Rows are points. Two turns around zero, p and q, are shown by what they do to some points. Where does a point land after both, in the order given? Backwards means that the second turn is done in reverse. Each puzzle has new turns, and all numbers are rounded.

Turn p:
[54 18] -> [30 49]
[-38  -6] -> [-25 -29]
[  7 -16] -> [16 -8]
[-23   4] -> [-20 -12]
Turn q:
[ 26 -36] -> [-43 -10]
[11 22] -> [ 16 -19]
[-43 -15] -> [ 3 45]
[ 6 29] -> [ 24 -17]
Where do these land?
p, then q: [-29  -2] -> [-11  27]
q, then p: [-20  19] -> [12 25]
q, then p: [ 48 -17] -> [ -2 -51]

Turn p:
[27 -2  4] -> [ -6  23 -14]
[ 27 -15  44] -> [29 45 -6]
[-16 -19 -15] -> [  9 -25 -12]
[-39  36 -33] -> [-31 -44  32]
Turn q:
[-6 39 30] -> [-33  -8  36]
[-14  23  29] -> [-32 -14  19]
[-20  -4 -23] -> [ -7  20 -22]
[ 1 -7 -3] -> [ 5 -1 -6]
[ 65 -19 -35] -> [74 16 11]
[-26 -32   2] -> [ -7 -14 -38]
Where do these land?
p, then q: [53 -3  6] -> [-22  46  16]
q, then p: [-35 -29  23] -> [  7 -44 -25]
p, then q: [ -9  31 -40] -> [-26 -17 -41]
q, then p: [-32   6  19] -> [ 16 -34   8]
p, then q: [ 25 -35   2] -> [19 38  7]
p, then q: [ -2  31 -11] -> [-27 -15 -11]

Turn p:
[-12  15 -20] -> [ -3  22 -16]
[ 37 -14  13] -> [  6 -11  40]
[-38  31  21] -> [-38  -9 -36]
[ 30 -57  -2] -> [ 51 -22  33]
[-17  25 -12] -> [-16  20 -21]
Turn q:
[-27  11 -39] -> [ 46 -13  -8]
[22 49 10] -> [ 7 54  5]
[-2 -8 67] -> [-59  14 -30]
[ 22  -9 -29] -> [13 -9 34]
[ -5 -28   4] -> [-14 -25   0]
[ -9 -14 -12] -> [  7 -19   0]
Where do these land?
q, then p backwards: [-25  29 -54] -> [ -2 -57 -33]
p, then q backwards: [ 10 -29  15] -> [ -2 -17 -29]
q, then p: [  2 -15  46] -> [  4   6 -48]
q, then p backwards: [13 15 -8] -> [ 15  -1 -16]

Turn p:
[11 -7 41  1] -> [-20 -27  26   9]
[-14 -22 -30  15] -> [ 32  -6 -26  -8]
[37 31 -4 23] -> [-39   7 -28  23]
[ 29  27  -3 -53] -> [-13  49  30  30]
[-5 26  8 23] -> [-28  -2 -14 -17]
[-52 -51  23  -4] -> [ 44 -41  31 -37]
[ -6  -4 -36  -5] -> [ 25  20 -19  -1]
Turn q:
[  6 -32 -28 -20] -> [30 35  7 -8]
[15 25 32 20] -> [-37 -28  11   0]
[ 12   5 -25  45] -> [-7  5 23 47]
[-26   6  14  17] -> [  5 -30 -10  11]
[ -7 -51 -22 -19] -> [ 51  25  10 -13]
[ -1  47  28 -42] -> [-41  -6 -42 -36]
Where do these land?
q, then p: [ 49   9  25 -39] -> [  4  35  48 -33]
q, then p: [-52   8   0  -1] -> [ 28   1 -34  29]
q, then p backwards: [ -3 -29  20  17] -> [-14 -30  19  -9]
q, then p: [-25  -1 -42  33] -> [-23 -24 -48  10]
q, then p backwards: [32 36 13  0] -> [11 39 27 10]
q, then p: [ 35 -18   3 -30] -> [-20  27  36  -6]
q, then p: [-35  -5 -20  19] -> [ -3 -15 -35  23]

Turn p:
[-26  21   9 -34 -22  25] -> [-34 -23  28 -13  27  13]
[-55  34   4 -32   8   4] -> [-67 -15  11   1  18 -13]
[  4 -58  12  67  14  14] -> [ 71  -2 -14  33  11 -44]
[ 23 -35   6 -42   1 -15] -> [ 13   8  -6 -59  -6  -4]
[ 15  30   9   7 -19 -26] -> [ -7 -15   0   8 -36  25]
[ 41  27 -12  49  -4  13] -> [ 30  20  11  48 -20  32]
[-38 -13 -30 -36  -9 -18] -> [-35  -8 -38 -28  27   0]
[36 32 11 24  9  3] -> [ 11  17  25  26 -34  16]
[  0 -37  -8  -1  22   0] -> [ 18  18 -16 -14  12 -26]
Turn q:
[-25  -4 -55 -36  57 -27] -> [ 37  29  22 -14  63  46]
[ -7   0 -12  -5  38  21] -> [12 -1 38  0  6 21]
[-18  34 -23 -22  18  -4] -> [  7  23  21 -37  21   7]
[ 27  -5   1  33 -45   7] -> [-37   9 -26  25 -31 -15]
[ -5 -18  17   0 -47  17] -> [-37 -28 -17  10  -1 -25]
[ 48  -5  60  -2 -20   3] -> [ -1 -42 -36  -5 -57  -2]
[-21  -2  12  32  -1 -17] -> [ 18  10  -2  20   0 -33]
Where do these land?
p, then q: [-19 -23  11  -3 -18 -30] -> [ -8  -2 -19  16  32  24]
q, then p: [ -6 -28 -50 -16  -6  -4] -> [-16  29  15  34  17 -29]
q, then p: [ 33  40 -33  51  22  22] -> [-21 -51  45  30 -13  36]
q, then p: [15 19 31 10 39  9] -> [ 30 -22  21 -25 -11  27]
q, then p: [-32  27  27 -33   6 -28] -> [ -7  33  -7 -53 -22   2]
q, then p: [-41 -30 -17  10 -29  15] -> [ -9   2 -24  27 -16 -49]
p, then q: [ 49  -4  31 -20 -15  16] -> [-14 -47 -16 -26 -29   8]
